Each row of a before or after table is a point. One or more steps were done to the points. Then noise was added and the rows were shuffled. The steps act on how far a point lies along the listed directions, d1 being the first. Name the steps. A step turns or swaps two directions, mirrors them in a line or flattens them onto one, adds a multiple of one to another, or multiplies one. Angles are multiples of 10 degrees, from the lower direction toward the higher: turns from -170 to 170, lines from 10 to 170 but not 90. Use the fewest steps. Two steps may share a direction if one is a turn and the other turns, adds or multiplies; they go together, in the order done. Otherwise the lowest direction goes first.
In the rows, zero is written as 128.

Directions:
(1): [142 175]
(2): [175 114]
Before (14 x 2):
[[162 110]
 [148 132]
 [138 157]
 [ 87 207]
 [113 191]
 [131 144]
 [ 90 206]
 [126 185]
 [136 165]
 [138 141]
 [169 132]
 [109 186]
 [120 139]
 [127 136]]
After (14 x 2):
[[178  95]
 [155 163]
 [162 120]
 [136 123]
 [134 163]
 [172  55]
 [145 122]
 [166  81]
 [173  82]
 [173  50]
 [132 115]
 [143 126]
 [143 143]
 [163 117]]
Steps: swap d1 and d2

Directions:
(1): [134 189 144 155]
(2): [156 134 171  82]
Before (8 x 4):
[[123 109  95 179]
 [155 162 190 109]
 [172 170 204  62]
 [126 159 123 139]
 [168 178 185  83]
 [148  66 106 117]
 [176 187 186  72]
 [ 98 104 122 160]]
After (8 x 4):
[[128 117 107 171]
 [143 122 164 107]
 [124 131 118 124]
 [102 119 131 158]
 [161 140 158  72]
 [152 121 124 141]
 [154 135 176  73]
 [154 137 158  85]]
Steps: multiply d1 by 0; multiply d2 by 0.7

Directions:
(1): [153 128  73 138 169  87]
(2): [121 111  77  88 125 179]
(3): [140  77 148 160 172 160]
(4): [179 117 157  70 138 116]
Before (13 x 6):
[[126  63  51 109 165 201]
 [132 122  89 113 124 170]
 [114  87  95 155 179 179]
 [139 129  68 114 125 131]
 [ 97 114 138 128 105 151]
 [163  90 112  95 165 128]
 [126 141 103 107 131 152]
 [164 107 171 139 152  97]
 [104  98 140 130 147 207]
 [ 83 157  67 188 153  86]
 [114 158  67 107 122 154]
 [133 105 161 111 115 162]
 [148 133  75 184 167  54]]
After (13 x 6):
[[ 85 148  42 169 155 105]
 [133 110 182 126 111 145]
 [141 106 197 212 164  73]
 [134 158 141 144 134 104]
 [127 179 130 161 129  78]
 [165 103 148 123 162  96]
 [141 119  22 145 165 109]
 [149 144 114 156 131  75]
 [ 95 119 155 141 107 134]
 [140 146 157 164 128 100]
 [113 106 163 196 173 131]
 [109 122 208 175 142 159]
 [155  89 120  91 144 159]]
Steps: add -0.3 times d3 to d1; multiply d2 by -1

Directions:
(1): [122 111 129 113 167  99 102  56  85]
(2): [107 115 207 109  95 124 171 121 104]
(3): [121 182 137 205 101 124 121 102 108]
(4): [ 49 124 126 141 151 111 143 113 183]
(5): [ 92 137  75 112 119 172 173 120  81]
Before (10 x 9):
[[150 126 181 143 114 104 115 139 140]
 [132  88 167  66 131 132 143  93  60]
 [ 90 133 173 140 120  77 109  56  92]
 [ 90 116  83 106 127 141 121 166 157]
 [ 73 180  49 164 127 165 125  94  86]
 [102 173  88 166 111 142 132 111 116]
 [125  88 117 104 138 105 107 158 151]
 [ 40 152 211 162 106  93 160  79 155]
 [108 141  75 124 131 147 138 132 115]
 [126 150 141 157 116  84 119 136 150]]
After (10 x 9):
[[153 133 145 124  99 149 144 135  81]
 [105 166 120 181 125 103 108 116 156]
 [166 149 249 153  79  87 111 103 112]
 [ 70  91 162  72 143 123 157  83  91]
 [129 136 175 135 111  84 100  65  64]
 [157 152 125 143 100  99 124 141 102]
 [ 95 133 110 140 145 115 109 135 167]
 [150  86 105  95 129 113 115 165 120]
 [129 110 113 116 128 112  93 171 176]
 [ 67 168 116 195 153  98  78  93 176]]
Steps: turn d4 and d5 by -100 degrees

Directions:
(1): [ 98 151 175 168 117 111  74 184 121 171 103 137]
(2): [105 129  72 141 160  56 128 106 128 183 154 130]
(3): [ 99 154 195  62 165 110 127  85 110 135 130 137]
(4): [101  69 156 131 156 123 112 155 149 107 188  73]
(5): [100 127 143 168 130  94 194 139  64  91 109 111]
Before (9 x 12):
[[149 133  70 160 120 100 170 122  91 143 135 125]
 [136 106 184  68 127 187 120 101 162  89 127 123]
 [104 136 201 159  99 122 121 172  76 107  75 136]
 [138 114  94 130 107 161 111 127 147 131  97 150]
 [138 128  76 159 111  95 188 100 118 101 139 117]
 [108 178 202 149 116 152 135 161  76 110  65 154]
 [181 154  43 105 126 144 171  63 146 156 140 163]
 [ 95 186 230 146 113 139 130 138  62 105  88 127]
 [183 133  85 113  89 161 165 121 119  86  88 149]]
After (9 x 12):
[[134  97  80 137 118 148 108 131 152 141 117 141]
 [132 133 126 193  99 118 129 182  98 143 120 112]
 [154 141  88 110 131 152 217  80  88  68 102 142]
 [148 123  35 164 117  77 140 134 127 152 120 137]
 [139 162 121 104 130 141 212  54  72  66 115 128]
 [117 124 101  77 164  91 130  55 156 159 149 139]
 [148 106 115 110 117 138 200  88  88  53 115 131]
 [135 173  87 186 106 116  90 164 144 218 115 166]
 [105 142 124 198 108  78 133 162 117 137 125 120]]
Steps: turn d1 and d2 by -120 degrees; turn d3 and d4 by -30 degrees

Directions:
(1): [132 115 109 116 145 150 146 160  92 166 134 227 144 159]
(2): [120 221 143 130  63 130 139 126 142 129 124 138 144 182]
(3): [116 138 144 119 149  74 116 120 105 128 187 134  45 167]
(4): [ 89 132 164 182 145 175  59 148 121  81 116 151 116 137]
(5): [198  78 107 150 107 115 109 133 161  95 116 129 127 199]
(6): [149 142 125  82 121 155 163 201 124  56 149 123 106 109]
Before (11 x 14):
[[148  75 118  97 140  83 139 113 130 113 148  58  73  75]
 [156  98 106  76 139  98 160 167 129 112 167 108  67 118]
 [149  55  83  98 169  83 117  99 133 149 154  94  99 104]
 [157 118 130  83 129  79 118 121 138  78 161  31  66 104]
 [ 98 120 151 189 139 132  60  86 144 163 109 175 143 192]
 [ 96 218 173 163 130 125  65 113  61 151 152 199  92 192]
 [144  98 137  93 165 109 115 129 118 104 149  70  51 106]
 [ 91 136 155 155 170 156  71 113 118 145 105 136 122 116]
 [ 94 122 139 108 160  85 117  93  92 178 182 126  60 142]
 [115 173 145 148 104 114 113  87 126 132 132 108 175 122]
 [ 85  96 145 156 127 149 127 102 126 152 122 126 153 105]]
After (11 x 14):
[[111 184  97 105  87 116 145  91 143 199 118 143 178 140]
 [129  99 100 125 124  98 147  81 145 217 110 120 148 115]
 [144 129 126 110 135 145 132 168  96  78 152 158 157 124]
 [127 137 116 100 138 114 145  90 101 224 121 156 125 146]
 [107 185 160 109 146 137 110 144 109 118 147 139  81 146]
 [119 132 105 115 103 122 158  96 108 227 110 182 169 128]
 [148 101  90  91 141 110 146 103  84 230 127 191 160 152]
 [185 148 140  70 143  77 133 153  91  63 193  74  27 117]
 [131 162 116  52 107  98 194 120 118 173 167  96 111 121]
 [136 183 151 109  97 114 119 160 158  56 167 120  79 188]
 [ 77 152 160 137 101 159 146 144 119 110 150 140 126 131]]
Steps: multiply d1 by -1; turn d2 and d5 by 30 degrees; turn d2 and d6 by 130 degrees; turn d3 and d4 by -60 degrees

Directions:
(1): [145 209 167 115  98 136 149 150 163 127  54 137 130 167 136 150 175 141
  82 119]
(2): [110 137 132 165 167 104 123 130 167 193 162 124 186 154 125 156 184 157
 167 180]
(3): [ 67 149  94  70 133 171 105 129 117 178 100  70 134 105 181 127 124  91
 120 161]
(4): [128 122 128 144 120  69 145 116 155 158 137 172  66 103 212 178 129  86
 132 115]
(5): [ 95 102  84 165  63 135 182 159 166 138 125  93 147 149 118 175  65 151
 115 118]
(6): [198 151  81 124 153 106 158 153  88 170 121 107 152 126 180  95 115 179
 141  80]
Before (11 x 20):
[[173 144 171 161 127 142 139 120 145  90 137 145 115 163  76 131 171 152
  146 154]
 [130 174 154  84 146 113 110 104 139 119  99 124 102  94 197 126 175  67
  141 117]
 [ 74 136 172  81 179 166  67  75 102 126 119 118 111 114 116 121 166  98
  126 177]
 [124 136 179 140 127 155 102 141 121  88 125 136 155 137  64 124 163 135
  136 133]
 [ 46  42  41 184  98 110 157 141 168 179 161 110  99 100 152 215  52 103
  142 151]
 [124 123 117  69 161 135  87 100  90 117 129 127  98  64 156  82 127  73
  123 141]
 [132 153 171  64 136 180  80 105  95  56  74 144  82 112  73  87 136  81
   91 149]
 [150 165 166  95 134  98  95 103 143 127 117 192  69 103 203 157 170  61
  109 113]
 [ 79 124 157 109 178 124  60  91 120 142 149 164  86 110 166 132 165  95
  146 167]
 [ 91 168 142  53 104 158 112 113 110  72  75 149  54  93 127 126 120  63
   81  79]
 [134 164 151  97 128 118 135 124 149 150 111 142 130 115 187 168 167 100
  125 130]]
After (11 x 20):
[[180 192 179  78 172 118  77 108 111 117 111 183 112 118 170 110 202  97
  113 118]
 [141 173 169  86 135 134 120 118 137 135 103 148 134 118 164 148 186  99
  119 132]
 [ 91  36  66 193 148  54 137 116 150 179 188 168  66  75 188 202  83  88
  169 143]
 [149 176 116  74 145 187 116 138  92 117  68  88 148 134  92  82 123 141
  103 139]
 [ 79 146 139  84 185 178  78  96  91 150 117  76 161 128 109 107 157 140
  133 179]
 [127 123  96  66 172 154  86 110  76 128 136  97 134  77 137  61 119  98
  129 146]
 [133 201 116  58 136 152 125 134  93 119  74 119 108 109 139  99 139 118
   99  71]
 [138 189 165  70 160 138  98 107 120 110  90 104 131 105 167 100 191  87
  138 121]
 [ 89 124 145 100 196 149  52  97  94 143 150 139 127 120 139 101 168 124
  155 172]
 [169 151 160 162 121 152 151 130 147  97 130 128 124 172  78 138 165 162
  141 154]
 [121 138 150 146 113 152 127 157 129 116 116 110 181 145  81 134 144 150
  139 130]]
Steps: multiply d1 by 1.3; flatten d2 and d6 onto the line at 150 degrees; turn d4 and d5 by -40 degrees; add -0.3 times d4 to d3

Directions:
(1): [112 124  65 141 109 141  97 145 179 174 136 149 101 129 134 101 161  94
 111 160  27 125 109 165]
(2): [167  77 142 166  54 152 161 205 190 141 119 120 148 128 107 104 123 109
 136  79 165 124 126 133]
(3): [ 87  61  70 113 116 123 122 175  63 136 142 125 122 101 129 199  92 120
 105 114 139 177 130 166]
(4): [ 55 111 207 118 136 143 116 163 112 149  42 110 117 151  99 136 141 128
 178 131  89 147 106 124]
(5): [120 129 148 154  79  83 183  82 109 102 116 199 125 119 150 150 153 140
 164  80  92 116 146 195]
Before (12 x 24):
[[140  91 104 127 102 136 132 188 131 129 161 105 135 120 112 143  93 114
  104 100 162 151 139 124]
 [154 125 118 119 143 117 147 120 106  98 166 132 142 110 125 153 113 134
  122 102 170 141 138 130]
 [182 125 185 162  71 129 192 126 165 110 122 138 141 126 124 102 141 131
  163  77 151 100 150 135]
 [137 162 114 135 144 136 133  98 112 106 147 134 121 135 138 129 130 137
  106 124 151 132 144 107]
 [136 165 141  95 196 143 118 122 119 126 125  70 139 144 117 115 127 151
  110 156 176 116 123  65]
 [147 136 105  95 151 139  95 130 115 116 154  99 126 116 128 141  87 136
   82 165 169 127 138  95]
 [113 150 148 128 145 100 142  91 125 107 120 156 121 139 162 110 129 150
  156 153 118 117 136 136]
 [127 161 136 118 148 116 120 102 116 108 116 123 130 124 126 127 124 120
  135 114 123 114 126 131]
 [104 139  97 111 167 138  84 129 126 153 155 109 122 143 122 107 115 121
  104 156 123 125 127 103]
 [119 156 143 141 149  86 149  87 108 108 126 145 126 128 139 152 167 146
  160 111 111 121 138 149]
 [183 107 151 160  95 152 155 155 171 121 126  99 145 136 103  92 128 115
  128 108 181 119 126 125]
 [153 159  76 137 113  97 147  81 132 113 171 173 115 116 153 142 150 127
  120 130  78 112 144 147]]
After (12 x 24):
[[111 165 176  97 178 128 119 109  89 109 106  94 127 140 115 153 122 149
  149 150 143 132 130  65]
 [175 222 180 141 141  99 170   7 151  91 141 167 120 137 156  80 175 149
  162 134  90  71 154 127]
 [136 177 114 122 195 117 100  97 135 128 147  99 123 136 130 118 159 138
  126 162 121 117 127  95]
 [206 151 131 152 110 150 159 148 220 136 142 100 151 144 121  61 152 126
  113 115 169  81 126  93]
 [146 158 135 140 139 148 132 118 133 112 137 118 128 143 126 115 127 135
  110 119 169 128 138  89]
 [144 109  93 112 146 119 140 130  90 104 173 130 139 103 127 171 103 129
  112 104 171 156 138 136]
 [158  84 124 124  86 139 137 184 131 118 138 109 140 109 118 150  81 128
  100 111 192 133 144 123]
 [114  99 143 138 112 146 122 182 149 152 126 107 142 146 103 105 109 116
  132 105 158 124 127 109]
 [140 174 145 121 172 129 111 101 168 119 129 121 123 152 154  66 128 144
  139 186 131 104 125  86]
 [ 96  59  89 126  79 100 157 175  62 115 158 148 128 100 127 209  85 122
  117  68 144 176 151 188]
 [150 168 127 121 148 132 109 114 152 118 125 109 133 129 120 100 127 112
  121 126 127 104 121 112]
 [177 158 170 168  97 106 182  61 153  94 123 162 135 137 132  94 166 135
  157 103 124  92 142 165]]
Steps: swap d1 and d4; turn d2 and d5 by 90 degrees; multiply d3 by 2.5
